Each row of a before or after table is a point. One or more steps were done to the points. Then noise was added and the rows were shuffled. The steps act on columns, c1 being the first. What was done? A step turns or swaps two columns, mirrors them in a line or flattens them onto one, adds a multiple of one to another, or multiplies or shifts one. Angles are multiples of 10 degrees, from the lower column toward the higher: turns from -170 to 170, lines from 10 to 170 but not 90. Use the fewest steps. Two steps may share a column if one is a turn and the other turns, adds or multiplies; they go together, in the order done. Otherwise the lowest column goes first.

Before (11 x 3):
[[-33 -18 -25]
 [-22  14 -18]
 [ 37  15  45]
 [ 60  -6 -48]
 [  9  13 -60]
 [ -9  40 -39]
 [ 36 -56  46]
 [-33 -29 -32]
 [ 33  36  46]
 [-15   4 -53]
 [ 38  29  60]]
After, 11 rows:
[[ 67  19  62]
 [ 36 -17 -49]
 [ 63  17  56]
 [ 12 -17 -48]
 [ 67   9  22]
 [ -3 -17 -35]
 [  7  -2 -12]
 [  0 -10 -24]
 [ 19  -8 -20]
 [ 68  15  43]
 [ 87 -17 -43]]
Steps: shift c1 by 30; flatten c2 and c3 onto the line at 70 degrees

Before, 8 rows:
[[ 19 -34  -9  30   3 -18 -22  18]
 [-23  20  12  13   2  45  -4  -5]
 [ -4 -17   1 -43  29  28 -12  34]
 [-23 -23 -13   5 -14 -34  22 -26]
 [-19 -20  13   7  51 -31  39  16]
 [ 26  24 -43  -7  15  30 -30  53]
 [  0 -26 -15  -7  57 -18  -6  -5]
 [ 57 -10  19 -25   2  10 -40   2]]
After (8 x 8):
[[  -2  -19   26   30   -4   44   -5  -23]
 [  37   22  -45 -123  -23   26  -14   -3]
 [  20   29   22   17  -46  -31   41  -17]
 [  59  -21  -47   -3  -21   33  -32   28]
 [  -4   35  -22  -16  -52  -17  -10   -1]
 [  17   33   25   84    1  -18  -22   20]
 [   6    9   -8  -78   -2   11  -43   59]
 [ -27   19   -6   17   16  -35   20  -24]]
Steps: swap c1 and c8; turn c2 and c5 by -170 degrees; multiply c4 by 3; turn c3 and c4 by -20 degrees

Before (12 x 12):
[[-16  29  23  -2  27   9  37  -4  13 -30 -31  -1]
 [-10  -2   6  17  28 -21 -24  23  28   2  -1   2]
 [ -6  -4 -34 -10  28 -20  29 -34  -4  14  22 -36]
 [-37  38  29 -33 -15   9 -24  -4 -18  16 -43  25]
 [-32  40 -25  -2  -7  22 -12 -22 -14  -8   3 -23]
 [ 21   6 -29  -2   4  -2  24 -27   3  20 -41  28]
 [-38  10  -2  -9  -6   3  19  -9  27 -11 -33  23]
 [-24  11 -26   5 -21 -35  33  -4 -24  24  -7   5]
 [-17  26  27  27 -20 -12 -29 -30  40  34  -7  23]
 [ -6  13   2 -15  34 -34  37 -10   6  -3  22  39]
 [-10 -26   4  23  10 -11  14 -13 -17  -1  12  -5]
 [ 24  21   2 -40 -34 -37 -19 -23  -8  19 -22  31]]
After, 12 rows:
[[ 59  62   0 -39 -33 -28 -18 -27  16  20 -23 -28]
 [-18  41  -1 -15  31 -45  39 -10  15  -2  23 -40]
 [-83 120 -24  -3  -6  22  -8 -23  -9  -8   2  23]
 [-41  71  28  24 -18  -6 -27 -31  23  32  -8 -22]
 [-61  33 -26   6 -18 -32  32  -4 -30  24  -9  -6]
 [ 56  21 -30  -1   7  -1  25 -27   8  16 -37 -30]
 [-23 -79   6  25   7 -14  13 -12 -36   2  10   4]
 [-92 111  27 -31 -15  11 -27  -3   3  18 -41 -28]
 [-24  -5   5  20  27 -31 -27  23  17   4   0  -2]
 [-15 -11 -33  -9  30 -24  28 -34   0  15  23  36]
 [-91  31   2  -8  -6   2  17  -9  32 -13 -33 -23]
 [-44  87  25  -4  29   3  34  -5  13 -33 -28  -1]]
Steps: multiply c1 by 2.5; multiply c2 by 3; add -0.7 times c4 to c9; add -0.3 times c5 to c6; multiply c12 by -1
